Rows are points. The points of each table are mixes of a few directions, plus a little noise. How many directions does each table use, and how many do they share? Where both have some left over, give the other angles between the two spaces (their principal angles), to ten degrees, smallest first.
In the rows, zero is written as 128.

First (7 x 3):
[[139  82 158]
 [208 116 182]
 [169 171 131]
 [138 149 124]
 [103 120 117]
 [ 64 131  86]
 [ 75 127  95]]
Second (6 x 3):
[[154  76 118]
 [129 110  69]
 [100 191 174]
 [145 108 185]
 [101 180 126]
 [139 101  94]]
Directions: first 2, second 2, shared 1; angles 70

First (10 x 8):
[[101 120 141  98  92 101 123 110]
 [112 126 134 108 111 114 126 115]
 [159 144 120 140 180 158 140 132]
 [124 108 111 186  91 126 109 173]
 [111 128 140  95 115 111 130 105]
 [160 144 122 139 181 157 140 130]
 [122 120 125 144 108 122 121 141]
 [135 150 142  75 167 132 146  86]
 [147 134 120 150 150 146 129 142]
 [107 111 126 142  83 110 114 141]]
Second (10 x 8):
[[132 157 116 127 127 144 131 135]
 [109 120 135 130 126  98 134 122]
 [145 113 136 109 136 129 114 128]
 [142 135 126 101 141 152 119 129]
 [180 123 138 104 127 118  97 144]
 [150 133 129 112 131 131 116 135]
 [ 99 128 124 128 136 140 143 116]
 [ 88 113 150 156 100   7 140 123]
 [126 114 116 153 132 189 137 123]
 [110 142 109 160 124 170 148 125]]
Directions: first 2, second 4, shared 0; angles 30, 50

First (9 x 11):
[[125 151 100 148 161 122 133 129  56 130  95]
 [133  90 167 103 102 139 121 115 210 130 176]
 [110 120 161 129 128 162  94  92 182 151 113]
 [108 148  95 184 150 120 140 109  56 139  47]
 [100  91 126 203 122 124 146  64 124 154  61]
 [146 192 126  51 124 130  99 206 135 101 162]
 [147 135 120  94  86  98 153 184 150  98 170]
 [147 159 148  55 137 155  87 165 163 116 182]
 [137  65 109 184 143 100 182  88  74 129 146]]
Second (9 x 11):
[[120 149 113 134 141 131 136 121  87 129 129]
 [153  25 172 144 128 127 112  99 212 140 133]
 [128 118 165 116 142 158  61 125 199 147  76]
 [130 169  97 123 109  99 148 176  96 108 109]
 [149  91 105 176 160  94 125 141  85 128  47]
 [107 211 116  88 101 140 133 154 117 117 155]
 [134 133  69 167 134  81 205 134  10 108 148]
 [ 98 180 159  77 116 185 102 102 171 140 190]
 [135  77 157 127 121 137 128 100 176 136 165]]
Directions: first 4, second 4, shared 3; angles 60

First (10 x 18):
[[112  99  91 145 145 132  87 197 178 129  92 135 107 141 159 126 105 124]
 [108  89  78 152 150 133  73 219 195 129  80 137 100 144 170 124  98 122]
 [131 135 138 124 124 127 139 110 115 128 138 126 134 125 119 128 134 129]
 [130 132 134 125 125 128 134 118 121 128 134 127 131 126 124 129 131 129]
 [125 124 122 130 131 128 122 138 136 128 123 129 125 130 133 128 125 128]
 [138 147 153 118 117 126 155  83  95 127 150 124 142 120 108 130 142 131]
 [144 159 168 109 109 124 171  53  74 126 167 121 150 115  94 131 152 133]
 [130 130 131 128 127 127 131 123 124 127 131 128 129 127 126 128 130 128]
 [111  96  88 147 145 132  84 203 183 129  89 135 106 140 162 125 104 124]
 [148 168 179 105 105 124 183  35  59 127 176 118 156 112  86 132 158 133]]
Second (10 x 18):
[[127 125 123 131 130 129 122 137 135 128 123 129 125 129 132 127 126 128]
 [116 105  99 142 142 132  95 183 168 129  98 133 111 138 153 126 110 125]
 [144 157 165 110 111 125 170  59  76 127 164 121 149 116  96 131 151 132]
 [127 127 127 129 129 128 127 130 129 127 128 128 127 129 128 128 127 129]
 [137 144 150 118 118 126 152  88  98 127 149 124 140 122 109 130 142 130]
 [125 122 121 132 132 129 119 141 139 128 121 129 124 130 135 127 124 127]
 [125 124 124 130 130 128 123 137 133 128 123 129 126 130 131 128 125 128]
 [116 105  99 141 141 131  96 181 167 130 100 133 112 138 153 126 110 125]
 [155 178 194  98  98 121 201   7  39 126 192 116 165 107  74 133 168 135]
 [108  91  80 150 149 133  74 216 194 130  82 137 100 144 168 124  99 123]]
Directions: first 1, second 1, shared 1

First (11 x 24):
[[112 134 176 148 139 134 120 129 159 104 149 144 101 116 129 124 122  91
  153 139 149 127 117 118]
 [134 124 123 123 118 127 135 129 132 135 112 126 137 137 123 128 132 138
  118 123 122 118 121 137]
 [ 93 136 214 163 152 138 121 124 173  85 157 141  81 128 118 113 134  54
  168 129 150 158 115 123]
 [115 117 147 133 126 140 135 121 114 118 112 102 119 188  90 107 144 102
  132  99 103 176 142 151]
 [153 102 123 129 124 170 137 150 101 123 163 118  86 147  92 126 154 109
  176 105 134 185 195 129]
 [141 139 108 124 139 111 133 127 152 134 134 154 141  58 156 148 136 146
  122 143 161 100 113 112]
 [148 107 129 120  95 157 138 146 122 143 123 122 119 167 105 126 127 135
  141 120 112 123 148 142]
 [136 137  76 110 137 101 129 114 103 144 108 120 165 110 147 136 134 168
   90 128 122 118 124 125]
 [114 153  97 123 143  97  89 117  98 130 143 134 148 102 178 133  82 152
  108 165 125  90 114 100]
 [146 116  99 115 114 138 139 131 102 143 113 110 139 155 109 126 144 150
  119 108 110 145 151 140]
 [122 143 119 119 122  96 129 115 156 143  91 138 172 101 162 135 111 159
   81 148 127  64  69 129]]
Second (11 x 24):
[[121 121 139 131 123 136 128 127 117 125 123 113 122 163 111 118 129 118
  132 115 112 149 137 137]
 [155 138  75 112 146 105 144 125 141 143 127 149 156  43 156 157 152 170
  111 135 163 105 125 110]
 [136 112 143 127  91 161 111 155 116 136 150 128 104 171 123 126  82 124
  156 147 110 100 143 130]
 [151 144  62 112 165  90 157 111 138 139 112 141 168  31 151 153 184 170
   92 115 170 134 124 113]
 [134 115 141 127 100 153 114 148 118 134 145 127 110 165 121 125  95 126
  150 142 114 108 139 129]
 [108 127 164 138 122 137 115 127 130 116 129 123 114 167 118 114 112 102
  137 129 113 135 120 134]
 [118 123 152 134 117 141 119 132 123 123 132 120 114 167 117 117 111 110
  140 129 112 133 130 136]
 [142 153  92 122 161  87 140 116 167 134 129 165 161   7 179 158 151 159
  103 147 182  90  96 101]
 [131 119 130 126 115 139 125 134 115 131 129 117 120 159 114 123 123 125
  135 122 112 136 140 136]
 [ 86 134 180 150 144 121 123 105 130 101 107 105 120 184 103 100 140  78
  120 104 104 178 112 146]
 [129 120 127 128 121 136 130 128 116 130 126 117 125 152 117 123 130 126
  130 122 115 142 138 135]]
Directions: first 5, second 3, shared 3

First (11 x 32):
[[125 124 133 131 128 131 128 128 125 132 130 130 124 128 132 128 128 126
  130 122 124 126 130 124 135 127 136 131 132 119 126 123]
 [134 139 112 118 126 117 130 125 136 115 123 118 144 127 117 125 132 139
  120 150 140 132 120 145 104 132  99 116 117 159 135 148]
 [120 115 147 138 130 142 125 131 118 141 134 139 112 130 142 133 123 118
  135 105 115 123 137 111 155 125 161 141 141  94 120 108]
 [103  86 195 166 137 176 115 141  92 178 150 167  69 134 175 143 107  88
  157  42  78 110 159  68 222 115 244 174 175   7  99  53]
 [135 137 111 119 125 117 132 126 136 116 123 118 142 127 117 125 135 136
  120 148 141 133 121 143 105 132 100 116 117 158 134 146]
 [137 146 103 114 123 111 133 123 143 108 120 113 152 127 109 123 136 142
  117 161 146 136 117 151  92 133  82 110 111 174 139 156]
 [138 147  98 112 122 106 134 123 144 105 120 111 154 125 107 121 137 145
  115 165 150 136 113 154  86 133  77 107 107 183 142 162]
 [118 111 153 142 132 149 123 132 114 147 137 143 104 129 147 134 120 113
  140  96 109 120 141 103 166 123 174 145 146  81 116  99]
 [135 141 108 116 125 114 131 125 139 114 121 116 145 126 114 125 133 141
  120 153 141 133 119 145 102 131  94 116 116 164 136 149]
 [133 138 111 120 127 116 131 125 136 117 124 119 143 126 117 125 132 139
  122 149 139 132 120 144 105 131 100 117 117 159 134 147]
 [124 123 137 134 129 134 126 129 123 136 132 133 120 128 133 130 125 122
  131 118 123 126 131 121 141 126 144 133 134 113 124 118]]
Second (10 x 32):
[[104 111 142 133  98 132 125 147  92 153 122 137 107 106 156 134 107  83
  140 107 108 132 143  92 153 139 147 151 143  96 130 105]
 [119 123 131 128 118 129 127 133 117 138 125 131 121 119 139 129 121 113
  132 120 121 129 134 116 137 130 134 136 134 118 129 120]
 [ 80  96 153 137  71 135 120 164  60 176 114 145  86  83 182 138  89  43
  149  87  89 135 159  62 176 149 164 170 159  69 132  86]
 [169 157 105 120 179 123 134  98 189  84 138 112 164 168  79 120 164 204
  108 164 163 122 102 187  85 109  97  90 102 182 126 165]
 [144 139 119 124 149 125 132 116 152 110 133 121 143 145 107 125 141 158
  121 144 142 127 117 151 111 121 113 111 117 149 127 143]
 [124 125 130 129 124 130 126 130 124 132 128 128 125 126 132 129 127 122
  130 126 126 128 130 123 132 130 131 132 130 124 127 124]
 [135 134 124 125 138 126 128 120 141 119 130 125 136 135 118 128 137 143
  125 137 136 127 122 141 119 124 122 121 122 140 129 137]
 [146 140 119 125 146 125 130 115 151 112 132 121 143 144 109 123 140 157
  120 142 141 125 118 150 111 122 116 112 118 148 128 144]
 [152 144 118 123 155 126 131 111 159 105 132 120 147 148 104 124 146 166
  119 147 146 124 112 159 106 118 113 108 114 156 127 147]
 [105 113 139 131 101 130 125 145  97 152 121 136 108 106 154 132 109  89
  138 109 109 131 144  96 151 139 145 149 143  98 130 109]]
Directions: first 1, second 1, shared 0; angles 40

First (10 x 32):
[[131 123 168  84 153 104  74 116  80 160 165 187 130 137  36 100 123 181
  115 126 123  79 163 150 208 195 158 137 169 137 123 207]
 [171 103 162  95 167 142  85  59 139 105 150 115 103 118 163 115  92 152
  108  96 100 100 123  98 113 179 189 167  98 117 134 149]
 [149 122 127 150 133  99 146 107 116  95 143 145 114 144 123 115 163 113
  155 170 156 172 155 126 169 113 132 112 156 172 122 115]
 [108 142 121 109 120 155 114 171 139 151 125 124 149 117 119 133  99 146
  120 103 100  98  90 136  88 125 120 150 112  81 118 141]
 [126 125 133 126 126 121 158 135 117 142 103 129  80 140  98 145 157 135
  130 122 109  97 182 165 163 179 174 113 148 139 178 154]
 [118 145  76 186  93 128 203 173 157  91 101 101 128 136 174 148 168  73
  174 169 147 202 111 129  89  42  88 103 129 141 123  55]
 [141 124 119 149 130 124 120  98 143  96 142 115 157 122 181 119 117 101
  132 147 162 181  94  86 101  73  88 127 107 142  92  80]
 [ 90 147  85 171  83 136 198 183 147 143  70  92 128 129 154 168 159  83
  137 136 141 152 131 148  95  80  83  89 122 129 154  78]
 [107 113 157  95 135 148  67  75 130 188 108  96 168  97 163 142  67 139
   42  64 141  75 111  93  97 161  90 127  73 111 132 132]
 [142 138 131 113 141 121 115 163 113 108 170 176 123 140  69  99 135 160
  167 151 104 126 120 149 156 133 161 156 164 114 102 168]]
Second (9 x 32):
[[ 80 183  15 158 100 187 199 141  70 128 119  72 212 163 113 162  89  84
  148 104 149 178 114 132 138  54  49 126 103 119 139 109]
 [132 120 150 122 128 114 116 129 136 133 126 134 110 121 136 123 133 132
  123 125 124 117 123 129 123 136 141 129 127 128 124 131]
 [138  44 191 122 137  95  62  77 195 107 126 148 101 133 108 117 198 179
  119 134 145 128 185 115 119 180 155  59 160 138 185 168]
 [150 179 109 137 149 168 133 151  77 139 155 162 165 109 129 137  90 104
  114 165 103 137 119 134 147 116 107 197 125 112  68  73]
 [103 166   7 146 106 165 238 139 107  88 120  64 175 181  98 130  97 110
  181 120 158 154 132 119 150  88 108 101 133 153 172 170]
 [141  66 177 114 132  88  97  99 188 106 122 135  83 133 119 108 176 168
  133 129 140 111 161 117 121 173 174  77 154 147 173 177]
 [150 152 143 116 138 119 138 153 117 136 135 145 101 109 146 115 103 121
  127 142 107 102 103 132 131 138 156 172 125 130  89 117]
 [127 139 157 130 132 134  87 133 107 161 133 151 136 103 145 142 122 115
   98 126 111 131 112 138 119 118 103 160 109 103  89  80]
 [133 103 203 107 126  82  82 130 154 155 116 142  69 102 158 118 145 138
  108 107 114  95 105 134 105 149 158 131 116 123 113 127]]
Directions: first 5, second 4, shared 0; angles 30, 60, 60, 60
